Each row is a point. The window is the flat piece filled in between its corners: a triangle in 3 columns, a solid with four corners in 4, and so on. A path goes straight from each point to the next, and from the last back to the first. List the points from which the path goes on through the window.

Window, 3 rows:
[[  3 -55  17]
 [ 20  11 -71]
 [-29  36  22]]
Path:
(1): [-35  -1  22]
(2): [-7  2 48]
(3): [ 58  26 -56]
(4): [-14 -47 -41]
(5): [-16   7 -33]
(6): [ 35  95 -25]
(7): [ 45 -58  12]
(8): [-34 -41  15]
(9): [-64  47   2]
(10): [ 7  1 28]
(11): [ 37  32 -39]
(12): [  8  -5 -71]
Through the window after points: 7, 9, 11

Window (3 x 3):
[[-14 -68 -13]
 [ 53  61  45]
 [-24  31 -32]]
Path:
(1): [ 30 -53 -25]
(2): [  6 -49 -28]
(3): [-24 -27  12]
(4): [16 87 41]
(5): [55 58  7]
(6): [61 95  0]
(7): [-30  31  32]
(8): [-48 -64  42]
(9): [ 13 -51 -50]
(10): [-13 -22 -45]
(11): [-51 -55   3]
(12): [ 0  6 55]
(13): [71 16  5]
(14): [ 18  29 -30]
(15): [-28  46  18]
(16): [ -5 -37  36]
Through the window after points: 2, 8, 14

Window, 4 rows:
[[-76 -18 -58 -40]
 [-21  32   3   9]
 [ 82  18 -35  -6]
 [ 20  19  16 -23]]
Path:
(1): [-31 -54 -32  -4]
(2): [27 -9 13 15]
(3): [ 15  52 -95 -32]
(4): [ 36  34 -30 -65]
(5): [ 94  -3 -22  57]
(6): [60 -8  2  6]
(7): [ 32  59  -2 -34]
(8): [-20  13 -39 -75]
(9): [-15 -32 -47  20]
(10): [-63 -27 -32 -25]
(11): [-60  16 -83 -52]
(12): [-69  33 -51 -61]
Through the window after points: 4, 10, 12

Window:
[[  4 -13 -42  19]
 [-24 -35  21 -39]
 [-47 -56  13  12]
 [  4  33 -36  17]]
Path:
(1): [ -6 -66  66 -20]
(2): [-21 -49  16   1]
(3): [-95 -63   8 -25]
(4): [-56   1 -21 -28]
(5): [ 22  19 -23  21]
(6): [10 22 34  4]
(7): [-39 -38 -17  14]
(8): [-22   5 -44   3]
(9): [ 23  -2 -17  57]
(10): [  7 -30  26   9]
(11): [-51  20 -42   8]
(12): [-55   6 -17 -30]
(13): [ -1 -48   4 -10]
(14): [-7 20 11 30]
(15): [ 11  32 -87  -5]
(16): [-53 -23 -29   1]
Through the window after points: 4, 6, 14, 16

Window, 6 rows:
[[-25  67 -12 -34  -9  38]
 [-49 -42 -37  36 -16 -20]
 [  2 -28 -30  35  -7 -25]
 [-50 -14 -43  53  24  -4]
 [ 14 -21  35 -23  -4 -81]
 [  0  10   0 -54  11   7]]
Path:
(1): [ -5  -8 -34  18  -7 -35]
(2): [  9   4 -38 -16  -8 -95]
(3): [ -7 -35  36   6  -1 -18]
(4): [ -1 -38  77  19   1 -51]
(5): [-48  12 -84  -8  14   1]
(6): [-45 -15 -48  18   5 -17]
(7): [-35   2   1  82  32  23]
(8): [-11 -45 -20  46  -2  -4]
Through the window after points: 2, 6, 8

Window, 6 rows:
[[  3   4 -28  24 -47  -1]
 [  2 -19 -55   0   8 -65]
 [-74   2 -14 -30  -2  16]
 [ 16   9 -15  28  13  95]
 [-11 -24  15   3  41 -20]
 [-48  37 -17 -46  13 -27]]
Path:
(1): [-42  11 -45   0  17 -25]
(2): [-37  18 -28  33  -5 -25]
(3): [-18 -10  -6 -39   8 -32]
(4): [ 46  22 -18 -57  -3  -6]
(5): [-57   6 -30  15  -7 -27]
(6): [-47   1 -19  42 -14 -30]
(7): [ 21   9 -28 -30 -27  16]
(8): [  2 -36 -12 -17 -14 -32]
(9): [-18  10 -31  14  -8 -28]
(10): [-19  31   1  26  17  20]
(11): [-31 -45 -20 -35   4  13]
(12): [-13   4   5 -33  17 -27]
Through the window after points: 4, 6, 10, 12

Window, 8 rows:
[[-18  19  52  24 -11  31  10  12]
 [ 43 -31  11  -2  24 -66 -76 -12]
 [-30 -17  45  52  -7 -51  29  61]
 [-10  20  47 -11 -33 -10   4 -56]
 [ 28  -8 -26   9  16  35  95   4]
 [-61  -4  23  10 -11  -9  12  -7]
 [-27   1  11 -37 -63  -3 -35  21]
 [ 23 -22   6 -76   5  -2  -9   0]]
Path:
(1): [-18 -25  46  19 -28  16 -27  -2]
(2): [ -7  40  38  -6 -10  -5  28 -20]
(3): [-29  56  18   2 -12 -19   4 -36]
(4): [  1 -36  52  -9 -29  -7   0 -23]
(5): [ 11 -50  24 -60 -15 -14 -15  -3]
(6): [ 13  28  -6 -24  18   1  11  13]
(7): [ -4  33  10 -12   3 -19  14  12]
(8): [-48 -39  42   7 -38  -6 -22 -39]
(9): [ 12 -57  19 -50  -5  21 -14 -36]
(10): [ -3  19  10  12  -8 -31  41  25]
(11): [ -2  30 -20 -26 -24 -55  49  33]
(12): [  4 -47  71  28  -4  38 -45 -26]
Through the window after points: 1, 3, 5, 7

Window (9 x 9):
[[ 50   5  32 -64 -25 -10  46  -8  -3]
 [-17  49  21  40  50 -23  40 -68 -16]
 [ 14  28  -9  -9 -32 -28  12   6   3]
 [-31  59  11  26  -6  18  60  32  41]
 [ -6  20  -4 -16  20 -37  18  24  31]
 [ 59   7  71  10  14 -25   2 -19 -46]
 [ -5  -3  48 -15 -19   1   7 -39 -21]
 [ 13 -24 -19 -11 -35  82 -59 -56   2]
 [  7 -22   4  50  54 -33  14 -54 -65]]
Path:
(1): [ 25   3  12 -10 -15   3  21 -25  24]
(2): [ 17 -41  37  18 -15  18  23 -11  62]
(3): [-16  48  18   0   2  -9  28 -18 -27]
(4): [  8  11  14  -6  16  20  14  -7 -22]
(5): [ 39 -19  18  -3 -49 -25  -7 -41  13]
(6): [  7  -8  43  25 -30  14  28 -38  36]
(7): [-11  34 -47 -28  24  13  -5  -3 -31]
(8): [ -4   3  32 -46   4  -5  14 -16 -95]
(9): [ 23   0  43  29 -25   7  -3 -48  57]
(10): [ 64  11  70  28  -9   7  43 -61  29]
(11): [-27  18 -27 -28  14 -22  18   5 -20]
(12): [ 22  23  34 -75  -6   2  26  13 -64]
Through the window after points: 2, 8, 12

Window:
[[-30  32  69  49  21  -9 -26 -36   3]
 [-53  12  69  -9 -10  -7  28  34 -22]
 [-35 -42  26   6  10  21  25 -36  84]
 [-50 -38 -51  45 -27  34  13  -6   7]
 [ 44 -22  29 -35  -4 -45 -17   7 -47]
 [ 20  16 -50 -33 -46  42 -69 -17 -28]
 [-20 -19  -1 -71   2  -3 -71  -5 -49]
 [  0 -13 -12  -3  34 -30 -30  13  36]
 [-32 -44  14 -26 -23 -33 -32 -23  72]]
Path:
(1): [ 20  63 -11 -55  24 -71 -32 -27 -39]
(2): [-43  13  -1   7  -3 -21  52 -32  50]
(3): [-15 -22  27   8 -11  -5 -30   1  10]
(4): [-27 -76  66 -22 -26  33 -74 -18  22]
(5): [-16   8   7  -8  -3 -17  32  -6  -3]
(6): [-22   8  21  -4  -6 -17   8 -16  20]
(7): [-14 -25  24   1 -20  28 -43  35 -31]
(8): [  3 -95  48   3 -31  16 -13  19   9]
Through the window after points: 8

Window, 11 rows:
[[-12  29  41  28  -9  50  20  86   1  -7  37]
 [ -8 -29 -11  24 -18  66 -38  59 -13  13 -62]
 [ 19 -40 -39   2  63 -11  -3 -95  32 -31 -47]
 [ -9 -19   7  17  76 -45   6 -24 -20   8 -34]
 [-76  69  68   5 -34  -6  49  52  32  38  22]
 [-76  31   8  -5 -11 -31   3  43   6 -17  37]
 [ -2  29 -38  21  26  86 -43  20 -35  21 -35]
 [ 27 -23 -47 -45  69 -40   5 -26  33  15 -29]
 [-41 -27  20 -13  18  69 -13  23 -21  27   7]
 [ -5   9  -2 -53  32 -32  43 -27 -12 -34 -40]
 [-29  31  26  -5 -48 -58  59   8 -12  25  54]]
Path:
(1): [-71 -22 -23  38  28  49  30  39 -32  23   2]
(2): [ 40  24  37 -40   1 -29 -35 -18  28   9   0]
(3): [ 15 -25   4 -41 -42  -8 -61 -30   7  18  -1]
(4): [-58  37 -24  30  94 -16  94  32  -8   3 -31]
(5): [-55   8 -13 -15  30  50  58  43  18  24 -21]
(6): [-10 -20  19  -2   1  13 -29  -3 -23  11   9]
(7): [ -6  18  14 -22  18   1 -10   1  17  15  21]
(8): [-44  11 -30  24  15  22  34  42 -17  13 -62]
(9): [-67  23   8  -7 -32  -8  45  37   4  22 -12]
(10): [25 52 77 14 31 -1 -7 -9 13 24 75]
(11): [ 33   3  18 -57  17 -38 -70  53  35 -28 -17]
(12): [-45   3 -18  12   9  24  26  -5  -6   9  -2]
(13): [-33  17  -8  39  42  22  60  60 -21   4  12]
(14): [  3  12  55 -22 -58  29 -45  35  28   4   6]
(15): [-13  43  30 -20 -20  -4 -15  29  -3   2  14]
(16): [-58 -41 -18  27  37  14  72  18 -22  28 -25]
Through the window after points: 5, 7, 9, 13

Window:
[[ 87  47 -29  -8  70  27 -39 -45 -47   9  17]
 [  6   0   6  10  12  -7   8  23 -19 -73 -32]
 [-75  57  27 -19 -45 -64 -95  39 -34 -85  33]
 [  9 -57   5 -81 -33   6 -14  82  18 -18 -31]
 [-10  34 -29  33  -5 -20  -9   9  19  40  -9]
 [  1 -58 -21  17  64 -36 -47 -78  37 -46  31]
 [ 10  11 -14 -54 -39 -29  42  14   4  12 -18]
 [  6  34 -55  -5 -12  49 -52 -12 -53 -32 -16]
 [-22 -75  13  23  47  10  64 -28  72 -19  43]
 [ 35  55  -1  14 -21 -23  -6  -9  48 -29  26]
 [ 41  28   4  23 -51 -11 -29  -9 -27  20  11]]
Path:
(1): [ 29  13 -46   8 -18   2 -19   1 -37 -28   8]
(2): [ 45  -6 -42 -14  -8  -7   6  39  -2   6  41]
(3): [ -1  50  21 -23  12  20 -54 -63 -33 -31 -65]
(4): [-55  44  32  -3  41  63 -59 -19 -36 -38 -20]
(5): [ 81 -33 -56  -7 -20 -70  20   7  30   0  18]
(6): [-37  27 -62  23 -34 -24 -63  54 -30 -29  47]
(7): [-20  39  82 -62 -11 -37 -31 -28  -7 -71 -29]
(8): [-13  31   2  -8  -8  32 -51 -15 -14 -13 -20]
Through the window after points: 2, 4, 6, 8

Window (12 x 12):
[[ 77 -19 -55 -29  19 -21  33 -31  19   6   2 -24]
 [-58 -48 -37  11 -47  28 -66  -6  40 -31 -23 -11]
 [-33 -10  45 -35  52 -34 -46 -33  21  16  19  -8]
 [ 20   6  41   3  41 -25 -16  21 -26  -7  14  56]
 [ 18   4   5 -34 -42 -41 -10 -55  12  36  -5  34]
 [ 51 -56   1  48 -32  35  64   8  71 -73  10 -23]
 [ -8  -3   9  18  -7  -2  22   2  17 -55  -4 -59]
 [ -6 -43 -11  -9  21  24   5  -5 -15 -53  47  12]
 [-14  34 -76 -38 -25  20 -59  -5  26  19  34 -27]
 [ 55  18  24 -31 -31 -52 -24  -6  29 -39  -1 -25]
 [ 77   2 -29 -75 -17  -8  44  19  26   8   3 -59]
 [-40  27   3  -6 -35 -23 -17  35  66 -95 -18  -4]]
Path:
(1): [  4   9 -13 -22 -12   6 -10  -8  51 -49 -19 -10]
(2): [ 22   5 -13 -24 -12  19 -14 -19  36 -21 -25  -8]
(3): [  7 -16 -35   9 -39 -45  15  37   7 -41  58 -29]
(4): [ 35 -49  -1 -28   4 -61 -33  15  38   6  89  -9]
(5): [ 17   6 -16 -17  -6  16   8 -21   8  -8 -14 -10]
(6): [ 39 -22 -25 -36  -3  29   0 -71  22 -67   1  -1]
(7): [  4 -33 -10  38  -5 -30  24  78  29  21  23 -24]
(8): [ -5 -12 -14   1 -27 -29   9  17  52 -45  23 -10]
(9): [ 30  -6   7 -37   1  56 -26 -50  12 -31 -50 -43]
(10): [ 19   5 -17 -22 -10  45 -18 -28 -16 -10  -7 -38]
(11): [  0 -14 -31 -23 -10 -56 -31   6  59   2  39  11]
(12): [  5 -15 -27 -29 -11 -37   1  23  28  10  27 -32]
(13): [ 70  19 -39 -46  -8  25   6 -32  20 -16  -8 -26]
(14): [ 35 -27  64 -11  -9  52 -40 -43  12  -8 -32   0]
(15): [-54  -1 -95 -11 -26 -65  12  33  39 -55  40  -3]
(16): [  9 -26  -1  17 -25 -31  24  28  26 -51  27 -11]
Through the window after points: 6, 12, 14, 16

Window (14 x 14):
[[-37  36 -35  -5  60  18 -42 -17  15   8  -1  54 -39   4]
 [  7 -40  -2  72  18  -6 -61 -23   3   9 -23 -71  11  -3]
 [-20  36  23  28  43 -21 -24 -28   8  52 -14  26  14  22]
 [  4  52 -15 -19 -29  45 -23 -31  67  66  35  -6  15 -34]
 [ 52  69  -9 -26  -4  36  44 -66  11  16 -74  21 -47   5]
 [  2  15 -50  -4 -48 -56  -1   0  42  12  53 -17 -24  27]
 [  7   1   4 -51 -42 -61  47  -5  60  49  47 -22 -61 -38]
 [  0  29 -35 -29  95   1 -66  90  28  53 -20  -8 -15 -11]
 [-11  59 -31 -41  37 -50  24 -14  19  65  -3 -34  40 -59]
 [-14 -90  39  -2  16  26  21  -3  -6  13   2 -35 -19  55]
 [ 28  -8  44  42  66  39 -22  -3 -29  -6  57 -25  -2  32]
 [ -9  18  30  -7   1  56 -14  -3  47 -10 -22  40  14 -12]
 [-24  -8 -42   2 -13 -16 -27  10 -36  37 -71  68 -30 -10]
 [-31  73   4  14   3  41 -26  -2  19  31 -18 -30  -1 -23]]
Path:
(1): [ -6  13  22 -34  -6 -11 -32   3   6  12  13 -39 -13  -6]
(2): [ -6   7 -36  40  44  11  40  -3  45  63  -4  31 -21   9]
(3): [ -8  43 -39   2   6   3  15 -12  28  49   2  20 -25 -12]
(4): [ -9   0  23 -28   6  -7 -37  18  -2   7 -10  -6   2   7]
(5): [  8  10  28 -41  12 -41 -13   8  18   0  17  -9 -15  -5]
(6): [ -8  21 -36  25 -16  11  33 -28  43  78  24 -13 -28 -19]
(7): [ -2  19 -12  20   7   8   0  -2  38  40   0   7  -8 -21]
(8): [ -1  52  -1 -56  -3  22 -47 -44   7  45  -6   4   2  12]
(9): [ 10 -20  13 -31  31  -7 -47  -9 -22  25   9  -1   3   1]
(10): [  0  50 -11  48  37  35  29  21  51  21  -4 -19 -33  26]
(11): [ 17  23  -7   2   9 -19  32 -16  45  46   1  -9 -12 -25]
(12): [-22  10   8 -47 -41   7 -38  -3  29  24  38 -11 -37  -7]
(13): [-53  56  -4 -33   3 -15 -57 -49  -6  -5   2 -35  21  25]
(14): [ 55 -34  -2  28   5  53  31  34  74  78  10  18 -24 -45]
(15): [  1 -10  13  27   7  11  14   1  54  26  -4  12 -26  15]
(16): [ -4  25  -8 -10   5  -2 -28 -14  -8  18   8  -7  -9   9]
Through the window after points: 1, 5, 7, 9, 11, 13

Window, 14 rows:
[[ 25  27 -33 -19 -20  48   1  28 -12  43   2  11  27  83]
 [-41 -39  21 -31  72 -45  11  -9 -11  -4   1   5  34  35]
 [ 27  39   1   2 -20  -2 -56 -30 -67 -21  11 -36 -16  35]
 [ 30  36 -23  42  46  26  41  13  31  29 -55 -38 -14  26]
 [ 10 -57  59  -8 -26 -27  17 -33   5 -13   5  41  78 -11]
 [ 40 -18   2  -8   6 -21  -2  35  51  -2   0 -17 -60 -61]
 [-59 -24  -9  19 -67   3  22  11   0 -11  -7 -32  11 -12]
 [-11  16  15  33 -14 -64 -43 -16  10 -10 -22  72  -4  -5]
 [ 25  32  -5 -16 -33 -30 -32  31  -7  14 -32 -53  12  -2]
 [ -2 -30  -6 -34  -1 -33  25   5  -2 -68 -42  -5 -39  40]
 [-20 -52  -2   0  11   7 -31  33 -84  -8 -28  21  21  46]
 [ 25  60  55  15  11   3 -31  19  16 -19  24  -2  69  22]
 [-36 -95  48   5  31 -56  23  21 -45   7   2  12  28  94]
 [-58 -81  23   1 -40  -9 -52 -35 -17 -37 -14 -21  55  69]]
Path:
(1): [-50  -6  82  29 -28  32  10 -31 -32   8 -47 -24  -5  37]
(2): [-13   9  80 -36  21  -3   3  29  48  26 -27  -3  -1 -10]
(3): [ 15 -13 -31  14 -14 -28  -3  -7 -12 -20   1  -8   9  23]
(4): [ 25 -11 -44  -3   2 -13  -2  -6  -2  10   0  -4  29  11]
(5): [ -5  21  73  15  27  -2  28  28  10  -7 -41  -1 -26  31]
(6): [-36 -38  61   8   1 -36 -10 -35 -19   9 -27  28 -29  27]
(7): [ -4 -46  -7   6  14 -33  -2  46 -33 -13   3   7  54  64]
(8): [ 11 -34  -2  27  13 -29 -21  17   4 -15  13   6  56   8]
(9): [-27  -1  39 -22 -22  -3   6 -16 -21  14 -21   0  -4  34]
(10): [-39  13  59 -20 -16   5 -25 -15  17 -13  15   4 -38  20]
(11): [ 28  -6 -23  25   4 -27   9  10 -13   1 -25 -23  54  29]
(12): [ 28  -8 -67 -18  38 -63 -30  35  20 -19   9  11   9  21]
Through the window after points: 6

Window:
[[ 37 -36 -53 -39  25 -23  21  26 -21 -25 -78 -28 -38 -14]
 [ -5  -1   2   1  34 -28  21  36  29  33  29  10  12   7]
 [  0   2   8 -13 -63  -5  95 -56  -1  48  14  20  55  48]
 [-25  73   8  21  42 -35   3 -20 -21  28  -9 -47   4 -33]
 [ -5  -8 -32  -9 -11  11  35  14  18 -18  24 -14   2  17]
 [  1  17  34  40  23  14  19  18 -13  16  21  -8  -8  10]
 [-43   5   0   1  17   7  11   2   0   0 -11  17 -28  22]
 [ -3 -25  -2 -10  19  -7   0  13 -21 -10  27  -6  19  -7]
 [-12 -16  17   3 -35  20  19 -13  28  37  -9  -8  13   5]
 [  9  16 -14 -11 -18   4   4   4 -15  25  21  19 -10 -18]
 [ 25   1  46   8 -14 -18 -10   0  29   0  35  17 -10 -12]
 [ 10 -31  -6  49 -21   7 -35 -17 -15   6  20 -18  -9  62]
 [ 15  32  10  10 -19 -22   3  24  -2  -4 -21 -12  43 -11]
 [ 40  37  -7 -31  33  23 -73 -72 -27  38  -6 -52  13  65]]
Path:
(1): [  6  12   3 -33   3  -1 -25  -1 -44  26   0 -28  -8  20]
(2): [ 31  -9 -23  27  27   6   7 -39  42 -13   3   2  22  12]
(3): [  9  25   3  67  35   6   5 -46 -16  13  12  11  59  28]
(4): [  1 -29  -3 -73 -37 -18  10  45  13   3  10 -26 -43  -5]
(5): [-11   2   4 -57  -2 -29  24   5 -19  16  18 -47   0   0]
(6): [10 13  1 11 15  4  2 -7  6 11 -2  7  8  3]
(7): [  3   6 -20   8  14  24   4 -11  14  16 -11  27   8  11]
(8): [ -4   3   8 -10 -13 -21  19  -8 -23  14  17 -45   9  34]
Through the window after points: 1, 3

Window (14 x 14):
[[ -2 -13 -20  -5 -14   3  32 -17 -39 -41  -7 -50   3 -10]
 [ 14 -43  36  48  33  27  46  12  -2  53  61  23 -28  19]
 [ 20 -14  42   3  55  19  32  26  82  47   8  63   5 -23]
 [ 57  -7 -11  43  57  10  20  59 -40   4   7   4  15 -50]
 [-43 -42   4  -9   3 -10 -48  26 -27   1  13  15   6 -13]
 [ 49  35   8 -28 -11  16 -11  19  14  64  21   5  16 -30]
 [ -3   6  21  28 -53 -23 -21 -43   3  -1   5  49 -23  24]
 [ 33   9 -35   3   8 -56 -24 -49  16   9 -43 -25   7   7]
 [-24  45 -23  24  21 -23 -35 -26  45 -32 -56 -36 -28   8]
 [  9  13 -29  53  39   5 -61 -17  19 -55  31  21  43  20]
 [ 68  -3   6  25  21 -16   8 -19  31   3  95  11 -21 -37]
 [-51  37 -23 -32  -2 -44   6   4 -12  -4  23  -1  16  -5]
 [ 29   3 -10 -10  73  10   5  -4 -47 -26  27  -1 -10 -21]
 [ 12  35 -88  -9  -4  40  21  21  42  14   7  31 -20 -17]]
Path:
(1): [-60  19 -26  14  27 -11  25 -29  10  23  -3  -7   4 -65]
(2): [ -3  34 -26  34  20   6  16 -30 -11  -2  24   9  17 -29]
(3): [ 22 -25  -8  -5  26 -22 -35  29  28 -24  -9   2 -29  21]
(4): [ 25  -4 -45   4   6 -36 -38  40  12 -34  21  -9  -8  42]
(5): [  0  13  10  -1  10  11  18 -41   6  24   8   3  -1 -36]
(6): [ -7   5  -9  21  19 -14   1 -17   5  25  11  15   9 -46]
(7): [ 35  18 -21   5  11  -4 -33   7  22 -19   9  18  -8  43]
(8): [ 57   4 -20 -16 -15 -37 -20  39  15   9  -5  -4 -14  15]
(9): [-52   5  22  41  53   9   2 -54  -5 -13  34  11  13 -34]
(10): [-47 -33 -11  46   8   9 -15 -60   6  50  48  43 -18 -41]
(11): [ 64  48 -21 -38   0 -21   3  40  12 -16 -23 -24  15  15]
(12): [ 39   7 -10   9  28   3 -19   9   5  -7  27  25   0   7]
Through the window after points: 10

Window:
[[ 33   7  72  47  43  94  38 -45   6  16  33  36  59 -11]
 [ -9 -36 -13 -14 -34 -10   1 -12  28 -32 -55 -19  17 -47]
 [ 17 -11 -77  -3  34 -52 -15 -17   9 -25 -26 -47  21  32]
 [-10  27  93  26 -12  85  -6 -34 -40   1  47  39 -19  29]
 [-10 -28 -28 -45  53 -45 -10  11  32 -73  18 -80   5 -49]
 [ -2  40  91  95  -1  56 -26  12 -51  38  31   8  38 -51]
 [  4  12 -36 -50  42 -13  47  52  36  15 -14 -12 -10  -2]
 [-36 -36 -49  34  42 -21  53   0  21 -45 -33 -62 -36 -15]
 [ 30  30 -89 -29  45  23  58 -15 -31 -41  18  54 -16 -37]
 [ 28 -33   2  15  59 -43  -9  26  26 -57 -35  18 -22 -17]
 [ 15  21  26   6   4 -89  46  -8  18 -60 -30 -63  11 -21]
 [-52 -11  93  47  11  40  22  -5 -64   6  38  60  75   3]
 [-16  12  64  79 -23  30   8 -20  20  24  93  64  29 -14]
 [ 52 -47 -26 -28  40   6  54 -33 -46  40  37  30 -33 -26]]
Path:
(1): [ 26 -15   2 -13  13  20  48  34 -11 -73  22 -35  24  -7]
(2): [ 33 -30   3  15 -14  20  36  15 -21 -60  20 -42  -8 -38]
(3): [-34  13  20  10  35  -7   0 -41  43  33 -47  32  43 -12]
(4): [-66 -23  -5  29  59 -39 -47 -38   7  41  15  58 -43 -71]
(5): [ 88  24   5   1   5  51  81  40 -32 -84  -5 -15  51  25]
(6): [  5  23   9  13 -12  28  24  54  11 -53  65   9  43  12]
(7): [-27 -60 -10   0  85 -46   6 -83   1   4 -76 -68 -68 -63]
(8): [-19  11 -24 -11  52 -15 -17 -43  11   5  13  16 -22 -43]
Through the window after points: 2, 4, 6, 8
